Each row is a point. The points of each table are mixes of a few directions, plus a little noise. How many directions does each table use, and how many do they share? Where both have some left over, give the other angles between the two spaces (their principal angles), to ten degrees, smallest first.
(in the rows, 128 means zero)

First, 5 rows:
[[111 141 130]
 [153 103 128]
 [159 169 103]
 [112 165 120]
 [105  62 160]]
Second (7 x 3):
[[ 95 144 133]
 [ 85 137 140]
 [107 107 143]
 [141 124 125]
 [ 96 111 145]
 [213 160  87]
 [159 113 123]]
Directions: first 2, second 2, shared 2

First (7 x 6):
[[ 93 106 147 124 101 171]
 [152 144 115 130 147  98]
 [151 143 116 131 147 100]
 [ 82  98 154 125  91 185]
 [180 162 100 134 169  65]
 [ 90 103 150 124  97 176]
 [149 142 116 130 145 103]]
Second, 9 rows:
[[144 147 160 164 111 118]
 [149 158 160 178 103 114]
 [134 156 113 160 111 120]
 [134 141 133 146 119 123]
 [106 133  45 108 136 135]
 [128  85 184  89 149 136]
 [114 131  76 115 133 133]
 [101  73 106  49 168 149]
 [142 128 175 143 122 123]]
Directions: first 1, second 2, shared 0; angles 70

First:
[[ 94 141  99 164 174 153 115 147  81]
 [107 143 135 132 166 142 144 134 105]
 [102 152 161 119 185 147 168 133 104]
 [112 134 112 146 147 139 120 136 105]
 [139 126 148 109 118 121 141 120 144]
 [184  89 113 109  26  88  91 108 191]
 [160 110 129 113  79 108 116 117 162]]
Second:
[[117 110 128 135 135 141 123 143 126]
 [ 86 120 106 136  88  92  94 145 186]
 [184 162 137 113 145 124 170 126  84]
 [117 139 130 112  96  78 139 163 175]
 [129 105 111 149 144 151 120 160  99]
 [171 166 123 127 140 137 134  72  84]
 [ 86 123  97 152 102 125  65  84 158]
 [133 101 126 140 150 149 142 186 101]
 [128 127 195  88 152 154 164  73 138]]
Directions: first 2, second 4, shared 1; angles 50

First (8 x 12):
[[102  30  74 124 160 134 153 147 118 157 124 160]
 [110 138 116 149 125 151 159 133 145 104 136 143]
 [140 138 146 152 141 141 122 128 136 128 122 114]
 [132 121 168 138 169 130 144 126 185 134 166 157]
 [161 138  98 100 108  95 123  83 130 129  92 114]
 [173 143 152 130 146 109 113  93 159 139 112 111]
 [130 128 119 100 115 107 127 116 126 130 131 136]
 [ 76 190 150 132  59 157  84 197  25 102 142  89]]
Second, 10 rows:
[[ 46 132 187 213 144 107 135  93 145 185 136 175]
 [116 129 136 140 130 125 129 123 130 136 129 135]
 [160 126 105  95 122 136 125 142 122 106 125 110]
 [194 125  81  60 115 144 123 156 115  83 121  91]
 [ 62 131 175 197 141 111 134 100 141 174 135 166]
 [137 128 122 119 126 130 127 132 126 122 127 123]
 [208 124  71  45 113 148 121 162 112  72 120  82]
 [167 126 100  88 120 138 125 144 120 101 124 106]
 [108 129 142 148 132 123 130 120 132 141 130 139]
 [ 82 130 161 175 137 117 132 109 137 160 133 154]]
Directions: first 5, second 1, shared 0; angles 60

First, 10 rows:
[[203 185 131 134 119 124 106 130 103  92 121 100 154 124  59 150 123 159]
 [ 73  59 141 196 126 137 103 186 117 188 105 102  93 146 209  82  97 138]
 [167 154 130 108 138 121 126 107 113  91 133 121 154 139  59 162 111 163]
 [135 147 130 149 119 149 120 141 144 103 135 129 115 124 105 137 132 154]
 [112  92 133 142 128 118 127 155 112 171 113 114 128 135 179  99 113 112]
 [104  75 130  81 148 107 175 134 127 159 138 146 158 147 160 118  98 108]
 [166 184 120  93 112 145 163 129 170  79 158 160 142 102  87 148 162 120]
 [123 145 116 118 125 109 108  79 113 148 111 127 116 106 155 119 169  73]
 [ 89  79 124  73 154 101 165  95 123 157 135 151 147 144 156 127 113  96]
 [108 158 126 184 111 169  88 123 159  94 131 131  72 112 111 138 161 156]]
Second (8 x 18):
[[ 88  70 141 138 140 149 160 181 154 129 149 142 127 161 136 127  77 178]
 [111 104 135 156 122 141 128 168 135 144 126 123 116 134 158 109 115 138]
 [119 117 132 111 121 155 183 181 181 110 163 163 136 128 132 126 120 141]
 [127 155 122 127 132 132 104  78 128  98 128 131 113 123  88 155 148 138]
 [140  85 135 106 147  86 137 136  75 176 107 102 170 154 152 112  82 117]
 [134 183 109 117 110 126 109  72 139 120 123 142 105  83 138 127 203  65]
 [185 133 136 134 116 109 133 185  94 158 110  94 166 127 147  99 106 117]
 [120 177 114 134 135 128  70  23 117  88 117 128  92 114  72 169 174 130]]
Directions: first 5, second 5, shared 5

First, 9 rows:
[[123 150 132 123 110 153 113 135 122 115 110 128 120 144 129 119 124 120
  132 169 156 125 131 112]
 [102 151 112 141 132 119 138 136 132 149 150  99 125 137 125 109 132 169
  123 138 121 115 140 146]
 [135 131 144 109 117 145 117 122 123 106  96 146 135 138 135 130 124 114
  128 147 136 135 114 101]
 [ 96 151 111 135 139 109 146 130 133 153 152  97 137 141 130 106 133 187
  116 128 103 115 133 147]
 [115 159 122 136 106 158 112 145 126 125 124 113 106 143 124 112 123 124
  135 179 167 117 145 124]
 [177  53 137 132 153  94 141 110 133 128 144 166 135  78 124 174 132  76
  134  36  97 149 117 142]
 [127 128 130 125 131 125 129 125 127 128 126 129 132 129 130 128 128 132
  126 125 123 130 125 127]
 [147  91 128 133 147 102 141 119 132 135 146 139 134 102 126 148 132 115
  128  75 103 136 125 143]
 [130 138 136 117 115 148 115 128 123 112 105 136 128 140 130 126 123 115
  131 156 145 131 124 109]]
Second, 10 rows:
[[131 122 128 133 127 127 122 127 122 128 131 124 130 124 130 131 132 131
  124 126 127 140 127 130]
 [124 137 128 121 130 130 138 129 138 128 122 134 125 135 125 123 122 123
  134 131 130 108 130 125]
 [133 118 129 136 126 126 117 127 117 128 134 121 132 120 132 133 135 133
  121 125 125 150 126 131]
 [113 159 125 104 133 133 161 131 159 127 109 148 118 151 117 112 110 113
  148 138 136  61 133 120]
 [154  72 132 171 119 118  69 122  72 129 161  92 147  86 148 157 161 155
   93 111 114 249 119 142]
 [122 141 127 118 130 131 142 129 142 128 120 137 124 138 123 121 120 122
  136 132 131  99 130 125]
 [118 149 127 112 131 132 150 130 149 128 115 142 121 144 120 117 115 118
  141 134 133  82 131 123]
 [140 104 130 147 124 124 103 125 103 128 142 112 136 110 137 140 143 140
  113 121 122 180 124 134]
 [137 109 129 143 125 125 109 126 109 128 139 116 134 114 135 138 139 137
  116 122 123 169 125 133]
 [109 168 125  97 135 135 170 132 169 127 104 154 114 158 114 107 104 109
  153 141 138  41 134 118]]
Directions: first 3, second 1, shared 0; angles 70

First (8 x 32):
[[157 134 182 120 134 162 196 146 101 137 113 118 115 149 103 160 133 136
  113 146  93 137  97 157 163 149  95 120  87  89 124  99]
 [ 74 169  87 140 174  80 109 209 117 159  99 136  91 128 114 108  57 175
  137 118 192 125 124 121  79 154 113  88 124 152 138 160]
 [130 111 135 105 123 119  88  79 140 100 149 136 166 138 175 126 163 125
  145 116 109 133 159 107 130 101 147 137 128 126 103 112]
 [164 145 104 155 123 136 149 129 168 207  97 109  70  94 127 114 110 104
  119 142 128 127 134 101 119 135 120 140 154 129 145 171]
 [156  77 155 116  81 161 110  51 149  83 177 131 181 130 162 134 200  83
  128 127  70 134 162 122 162  95 167 162 146 111 118 107]
 [ 89 126 112  98 149  81  51 104 130  87 147 149 173 147 186 113 138 155
  160 101 145 131 166 100 100 102 149 116 125 145  95 117]
 [106  99 145 142 103 155 144 158 109  89 164 136 148 135  94 134 135 114
  112 132 113 131 126 163 147 142 150 124 136 118 155 124]
 [149 164 106 147 136 131 175 148 110 162  78 109  81 105  63 136  88 130
  111 142 172 106  55 153 124 147  83 137 123 153 144 134]]
Second, 10 rows:
[[158 117 100 106 130 181 162 155 151 102 170 120 146 112 116 162 174 175
  113 157 114 112 106 172 174 140 182 169 184 120  87 129]
 [110 143 131 164 137  95  92 137 102 124 134 138 123 157 137  95  92  93
  188 118 109 142 157 133 121 106 103  98  96 126 163 133]
 [161 145 120  97 125 152 190 104 163 153 110 117 109  85 115 171 179 175
   79 156 135  96  98 141 146 175 150 180 203 138  85 131]
 [115 176 135 172 133  75 104 114 109 160 107 139 102 152 132  97  90  90
  201 125 106 134 169 131 118 129  80 111 111 138 175 144]
 [ 98 102 158 145 157  78  91 117  86  89 112 131 111 136 162  83  88  85
  127  91 143 137 119  89  81  82 107  58  79 118 129 107]
 [118 173 132 157 115  94 113 111 124 178 102 137 113 147 120 113 100 101
  177 128 115 136 168 124 121 143  82 129 110 143 176 146]
 [149 140 127 107 130 137 172 105 150 145 108 120 108  95 122 155 162 157
   90 145 136 104 104 131 134 160 140 159 180 135  95 129]
 [108 111 141 145 147 101  96 133  98  96 131 132 124 143 149  96  99  98
  143 106 130 138 129 112 105  92 118  82  91 119 135 117]
 [142  56 115  58  91 222 152 154 168 111 155 115 188 105 105 182 175 181
   19 129 168 136  88 114 143 137 186 166 122 121  90 113]
 [122 115 120 130 116 146 108 151 127 121 150 132 154 147 121 126 119 124
  141 125 124 144 141 133 137 117 133 127 101 124 146 130]]
Directions: first 5, second 4, shared 0; angles 40, 60, 70, 90

First, 10 rows:
[[ 91 208 143 161 153  85  68 120 151 108 203  84 172 112 146 162 171  86
  151 154 116  98 108 123 156  82 133 139  93 139 138 132]
 [130 109  75 136 108 176 134 115 139 109 118 109 126 152  74 108 139 124
   91 145 168 133 115 116  79 131 127 141 113 136 127  92]
 [158 110 130 157 136 123 127 128 197  98 102 140 125  73 134  87  93  85
  119 136 149 135 112  84 181 156 109 129 142  78 105  81]
 [124 149 159 135 154 109  96 104 151 117 181  90 126 162 172 162 174 147
  175 111 124 132 103 135 171 141 118 142 132 163 136 177]
 [107 170 137 142 142  87  96 146 112 136 165 139 177  75 149 107  79  93
  154 159 104 132 132 159 144 103 110 150 152 102 154 137]
 [109 149 131 109 110 138 116 164 106 136 149 114 129 154 100 134 177 133
  160 126 118 128 141 156 107  93 165 140 114 120 134 131]
 [160  70 106 126 116 148 178 120 129 133  52 174 107  97 116  94  59 128
   70 126 143 135 139  99 113 163 109 104 145 107 111  94]
 [127 119 140 117 144 128 138  79 110 139 140 109 106 185 162 185 160 181
  119 101 125 120 119 126 121 150 117 111 118 201 132 182]
 [123 111 134  89 114 134 148 151  62 167 120 154 123 149 130 124 108 168
  150 115 103 147 156 181  97 126 134 133 158 135 148 168]
 [150  84 124 106 101 153 178 153 122 138  51 167  89 120  96 117 122 134
   90 109 131 121 156 100 111 133 157  92 116  97  96  88]]
Second, 9 rows:
[[134 117 151 117 105 105 157 147 152 159 111 157 105 119 133 143 131 154
  113 110  92 124 124 137 138 150 131  80 137  94 123 115]
 [118 127 129 130 114 131 129 144 190 138 149 120 157 140  94 119 103 125
  124 157 130 143 103 120 131 164 121 131 168  99 152  86]
 [143 145 138 131 118  99 136 126 129 149 128 139  89 115 182 130 179 166
  121  88  83 117 103 169 112 101 108  87 114 126 114 165]
 [138 192 105 146 169 155  92 107 109 100 127  71 133 144 192  76 199 120
  132 114 137 103 100 121  44   7 113 160  97 203  97 189]
 [131 126 115 129 153 142 114 104  55 100 115 124 117 121 144 132 137 111
  140 118 153 119 163 123 129  95 139 154  89 168 111 165]
 [112 141  92 150 149 156  83 106 126  89 176  83 174 144 104 105 110  94
  152 169 178 147 117 125 124 127 114 198 136 156 153 128]
 [109 107 105 139 132 142 103 114 120 102 168 116 165 132  76 135  77  98
  150 170 174 156 139 128 168 182 125 181 142 122 164 105]
 [129  94 159 103 104 116 171 157 147 157  91 170 115 122  99 154  94 138
  110 123 108 126 152 106 157 175 153  84 144  85 126  85]
 [136 103 157 106 108 109 168 149 125 157  88 171  96 115 128 155 121 148
  111 104  97 118 150 123 149 152 148  76 126  97 114 113]]
Directions: first 6, second 4, shared 1; angles 50, 60, 80

First (10 x 32):
[[122 102 124 129 145 140 159 116 157 123 121 176 144  89 172  90  73 170
  125  52  77 162 101  95 182 200 169 141 132 126 113  94]
 [114  90 118 133 143 143 168 127 184 109 114 178 160  87 176  90  65 147
  138  42  69 138 111 113 177 182 182 119 123 120 124  85]
 [133 126 139 131 129 130 115 138 136 111 127 115 130 135 127 146 144  90
  142 145 147 113 151 154 111  95 135 111 127 120 139 128]
 [158 117 173 131 149 143  70 153 130  68 141  95 129 143 141 186 169  40
  169 185 206 129 188 183  96  65 161 100 132 121 135 132]
 [117 148  93 124 108 110 146 118 101 175 135 122 125 146  91 108 123 192
  100 145 110 130  96  92 123 151  86 149 117 155 112 148]
 [135  95  91 130 130 130 113 170 159 101 151 105 183 169 101 144 106 129
  154 193 162 117 157 145  92 102 151  88  75 191 106 127]
 [105 151  77 125  93 104 153 131 115 177 127 109 131 159  69 111 131 170
  102 159 106  89 106 111  96 112  72 126 104 154 131 153]
 [113 160 145 128 108 119 140 112 114 147 102 119  91 116 120 128 168  91
  114 108 112  88 124 143 117  91  88 130 156  76 167 140]
 [135 158 145 120 130 119 123  98  74 163 135 131  89 121 127 122 144 167
  101 125 131 167 100  97 149 166  97 175 158 119 116 148]
 [143 135 176 128 145 137 102 119 112 106 126 127 101 113 155 150 157  84
  139 125 157 146 145 147 136 117 139 136 159  95 136 128]]
Second:
[[126 164 201 153 107 118 148  94 157 147  99 110  84  98 127 101 172 106
  131  72 114 117 148 155 150 142 100 151 130  62 165 107]
 [ 59 132 159 119  80  96 125 115 201 158 159 127 129 126 112  91 108 209
  108 143 135 159  75  89 151 176 117 134 127 118  87 115]
 [100 152 205 141  93 102 126 105 209 143 138  90 108 124 102 104 126 148
  137 130 162 177 149 144 150 148 117 125 114 103 108  94]
 [125 145  19  98 122 131 142 133  81 145 123 174 144 127 121 121  90 142
  132 140 102 168  90 104 132  88 138  91 118 163 105 149]
 [139 132 103 110 135 145  83 149  97  85 130 162 133 116 165 161 165  60
  164 161 157 140 119 152 122  58 172  91 139 111 132 152]
 [130 145  89 105 131 142 108 135  98 102 116 154 119 115 148 159 135  57
  152 142 141 148 132 150 121  41 152  79 156 107 134 144]
 [130 117  61 116 142 135 157 132  82 147 120 154 139 133 126 125 101 153
   99 110  80  98  98  96 119 136 115 137 138 152 132 145]
 [144 102 150 138 131 129  86 153 149 106 163 128 160 142 135 123 155 165
  150 177 169 138 121 122 131 171 162 145  82 164 102 129]
 [139 111 143 141 163 136 181 110 111 145  99  84 109 139 110 147  88 114
   82  74  88  69 174 131 101 141  81 151 171 127 163 114]
 [134 103  78 119 157 141 151 139  84 132 121 137 143 141 130 142  99 139
   98 118  91  84 117 103 106 135 119 139 151 158 137 144]
 [184 105 196 164 153 139 104 140 140 101 135  91 139 139 130 135 173 119
  155 141 166 112 184 162 122 171 143 163  81 147 140 113]]
Directions: first 4, second 6, shared 2; angles 70, 90
